Each row of a before or after table is a point. One or more steps were done to the points. Then noise was added and the rows were shuffled. The steps act on how far a point lies along the listed directions, d1 being the first. What was done? A step turns or swaps two directions, mirrors them in a line or flattens them onto one, adds a multiple of one to another, or multiplies one. Angles are multiples of 10 degrees, from the lower direction toward the higher: turns from -170 to 170, lines from 10 to 170 but not 90. Use the fewest steps. Two steps may share a direction if one is a turn and the other turns, adds or multiplies; they go together, in the order done. Otherwise the lowest direction goes first.

Directions:
(1): [ 37 -48]
(2): [-48 -37]
Before (10 x 2):
[[  5  30]
 [-43  40]
 [-60 -39]
 [ 26  11]
 [ 27  31]
 [ 19   3]
 [-84 -76]
 [ -6 -41]
 [-14  20]
 [-43  -3]]
After (10 x 2):
[[ 36  50]
 [ 18  44]
 [ 43  36]
 [  6  -5]
 [-46 -29]
 [-43 -74]
 [-16  25]
 [ 29  91]
 [ 12   2]
 [-95 -85]]
Steps: add 1.5 times d1 to d2

Directions:
(1): [-28  -3 -24 -77]
(2): [-45  21 -61  35]
(3): [-55  37  54   2]
(4): [ 39  75 -11 -13]
Before (13 x 4):
[[ 11 -32 -10 -55]
 [ 16 -10  -2  -9]
 [ -6  31  40  22]
 [ 16 -10   4  11]
 [ 24  38  45 -37]
 [ 34   8  -3  21]
 [ 57 -37  64 -48]
 [ 25 -11  -6  -1]
 [-23  25  45  17]
 [  9 -14   2  13]
 [ 48  48   8  -1]
 [ 24 -18   2 -29]
 [ 36 -27  24  10]]
After (13 x 4):
[[ -49   -6  -31  -38]
 [  56   30  -13   52]
 [  -8   12   11   92]
 [ -76   21  -75   20]
 [  19  -24   22   90]
 [  -4   -9  -84  -15]
 [ -86   -2  -46 -118]
 [  24  -45  -30   60]
 [   1    4   17   44]
 [   1    1   12   52]
 [  61   10   -6   81]
 [ -19   -5   -5   -2]
 [ -16  -10    6   24]]
Steps: multiply d1 by 3; multiply d2 by -1; turn d3 and d4 by 120 degrees

Directions:
(1): [ -8 -44  33 -38  57 -52 -78   8  -4]
(2): [ 20 -38  74  64  -3   7   5 -67  22]
Before (11 x 9):
[[ -23   30  -45  -43   -4   11   21   22    1]
 [  29  -53   97   76   -1   31    7  -84   19]
 [ -11   91 -102  -29  -47   73   91   37  -34]
 [  13  -24   28    9   38  -22  -24  -22   -5]
 [ -41   27  -50  -41    7  -28  -18   32   -4]
 [  15   11   20   61  -60   34   36   17   16]
 [ -14   -9    6  -22   12  -28  -26   26  -16]
 [  13  -44   90   14   39  -17  -30  -50   -5]
 [   0  -66   67   54   13  -25  -41  -70   10]
 [   5  -27   64   32   18   21  -44  -29    9]
 [  -3   32  -63    7   14   24   23   41   13]]
After (11 x 9):
[[ -26   22  -85 -101   28    1  -29   83  -39]
 [   7   40  -44  -13   -8   15   35   15  -19]
 [ -14    4   29   49  -30   -5   21  -60   16]
 [  -2   10   -2   37  -31   12   34   -1   -3]
 [  18  -84  119   20   74  -24  -64  -84    6]
 [  -4   71  -58  -45   -9   30   46   44  -38]
 [   5  -26   51   25    6    4   -1  -52   22]
 [ -10  -23   20  -20   10  -29  -63   58   -1]
 [  18  -37   36   51   47   -7  -21  -22   29]
 [ -16   51  -44  -38  -14   39   -9   51  -18]
 [ -32   45 -107  -46  -29    2   11   56  -28]]
Steps: turn d1 and d2 by -170 degrees

Directions:
(1): [-21   3 -26   8 -93  42  -7   2 -16  19  40  60 -90 -12]
(2): [ 84 -44 -35  67  20 -27  -6  10  21 -48  38  28 -24  65]
(3): [ 65  35 -41 -20 -68 -32 -47 -64 -39 -29 -19   5  53 -29]
(4): [ 10  23  52  23  -4 -12  30  -2  24  -3 -89 111  11   4]
Before (13 x 14):
[[   2   16   11   -2   -6  -19   10   16   20    8  -31   50  -20  -12]
 [ 100    6  -36   45  -45  -34  -28  -34  -18  -57  -22   60   31    0]
 [  28    3  -43   31  -23    8   -4   -4   10   -5   23   79  -44   22]
 [ -28  -23  -34  -19   11   17  -10    9   -8   21   50  -30  -20    5]
 [  26   10  -25  -30  -16   10  -36  -19  -29   -4  -13  -40   28  -17]
 [ -27  -28   16    6   49   19    0   35   19   25   -7  -12  -22   25]
 [ -17   13  -18  -72   65  -18  -33  -25  -11    4   13 -121  106  -19]
 [  -5   49  -14  -33  -53   11  -23  -49  -35   14   22  -41    7  -31]
 [ -12  -12  -34  -23    8   16  -16  -17   -3    2   95 -103  -16   -2]
 [  26  -36  -24   41   41   -5   -6   16   10  -24   48  -45  -39   36]
 [  56   -3  -27   39  -12    1   -4  -16   -8  -36  -19   53    0   12]
 [ -35  -40    8   26   19    4   39   40   15    1   -4   27  -19   10]
 [  -4  -27   28   69    3   20   29   37   42   -4  -24  103  -49   45]]
After (13 x 14):
[[ -31  -41   11   25   29    1   42   40   17   -2  -11   21   -7   10]
 [  61   -1  -14   31   28  -17    3  -17   -2  -43  -41   23   44   14]
 [ -71   36  -18 -101    2   20  -33  -29  -33   40   15  -98   65  -57]
 [ -34  -23   20    0   44   20    0   35   17   29  -11  -14  -19   19]
 [  56  -10  -38   42   27  -20   -2   -3   25  -25    8   54   -3   44]
 [ -20  -29  -39  -11   11   14  -11    6   -6   17   52  -27  -26   14]
 [  98   11  -15   29    3  -57  -22  -37  -13  -59  -50   20   87   -6]
 [ -11  -12  -36  -22    6   19  -15  -18   -1    5   98 -104  -18   -3]
 [  13  -34   37   72   53   -1   32   37   52  -19  -38   76   -8   57]
 [  11   37  -32  -11  -80   21  -30  -48  -36    6   49  -10  -34  -17]
 [  11   11    7    3   -4  -22    9   15   20    3  -26   53  -22   -6]
 [  14  -23    1   19   84  -21   -1   12   16  -23   15  -83   11   26]
 [  19   12  -29  -31  -32   15  -38  -17  -32    2  -10  -30   12  -19]]
Steps: turn d1 and d2 by 50 degrees; multiply d1 by 1.3

Directions:
(1): [ 37 -15  76   7   8 -24  35   0 -35 -28  40 -31  76  44  17  32  81   6
 -11 -86]
(2): [-71  35  51  65   9  14  68  13  78   9 -41 -19  31 -38  61  19  -3  41
  46  12]
Before (11 x 20):
[[-105   36   -1   61   12   51   39   -8  115   53  -67   15  -22  -73
    41  -13  -98   29   43  109]
 [ -66   28   10   15  -18   19   33   14   41   33  -55   10  -17  -46
    29   -6  -49   26   43   52]
 [ -92   41  -13   29  -19   10  -10   12   79   38  -65   40  -49  -57
    19  -51  -64   -2   18   81]
 [ -38   12   25   31    8   10   44   19   39   23  -15    0   26    1
    19   23    6   29    6   11]
 [  30  -26   10  -49   -2    0  -33   16  -26   -7   17   26  -34   23
   -19    3    4  -31  -18    9]
 [  65  -22   55  -34   23  -38    4   18  -72  -49   41   -7   16   50
    -6   10   71   -9  -13  -67]
 [  35  -20 -119  -67  -16   -4 -115    9  -33   18  -14   39 -108  -37
   -66  -68  -58  -31    7   73]
 [  15    3  -55  -10  -29   39  -65   -5  -16    8  -16   32  -57   -4
    -6  -11  -42   -6  -16   10]
 [ -82   20   31   27   -8   17   40    0   60    8  -50  -18   16  -25
    56   36   24   34   31    0]
 [   8  -12   49   38   11   13   20   15    7   -9   -9  -29   33   20
     5   14   29   27    7  -23]
 [  22    3  -12    7   14  -18  -35   -2  -25    9   20    3  -44    4
    -9  -17  -29   14  -42   -4]]
After (11 x 20):
[[  -3  -17   50  -21   -8  -10   15   -4  -23  -17    8  -31   48   34
    25   49   91    6  -13  -72]
 [  50  -27   41  -48  -23  -23   -6    0  -85   -5   30    2   30   38
   -21    3   42   -8  -17  -56]
 [   2   14  -12   15   20   -7  -31   -1   -4   16   15    8  -52  -11
     3  -17  -47   20  -30   16]
 [   6  -11   37   -1    9   -5   30   13   -4    8   23   -5   43   36
     1   24   36   13  -17  -25]
 [  58  -26 -111  -75  -21  -11 -121    2  -46   12   -2   41 -106  -22
   -68  -66  -47  -40    0   55]
 [ 108  -58   46  -54    8  -21  -19  -34 -110  -16   91   -8   68   87
   -48   15   70  -39  -72  -87]
 [  -4   -9   43   44   10   17   31   18   20   -4  -19  -23   27   10
    13   13   18   33   12  -15]
 [  27   -5  -44  -20  -33   34  -70   -7  -26    1   -5   25  -51    8
   -17   -8  -29   -9  -29    0]
 [ -13   -9   -5  -25   -4   17  -23   26   22    1  -21   34  -52  -12
     5   -1  -33  -19    3   54]
 [ -63   36   29   33   26    6   45   37   69   -2  -54    6  -36  -52
    53   -7  -31   33   60   57]
 [  63  -31   24  -60  -21  -42  -55   -9  -85  -20   52   20   17   57
   -43  -27   57  -56  -66  -60]]
Steps: swap d1 and d2
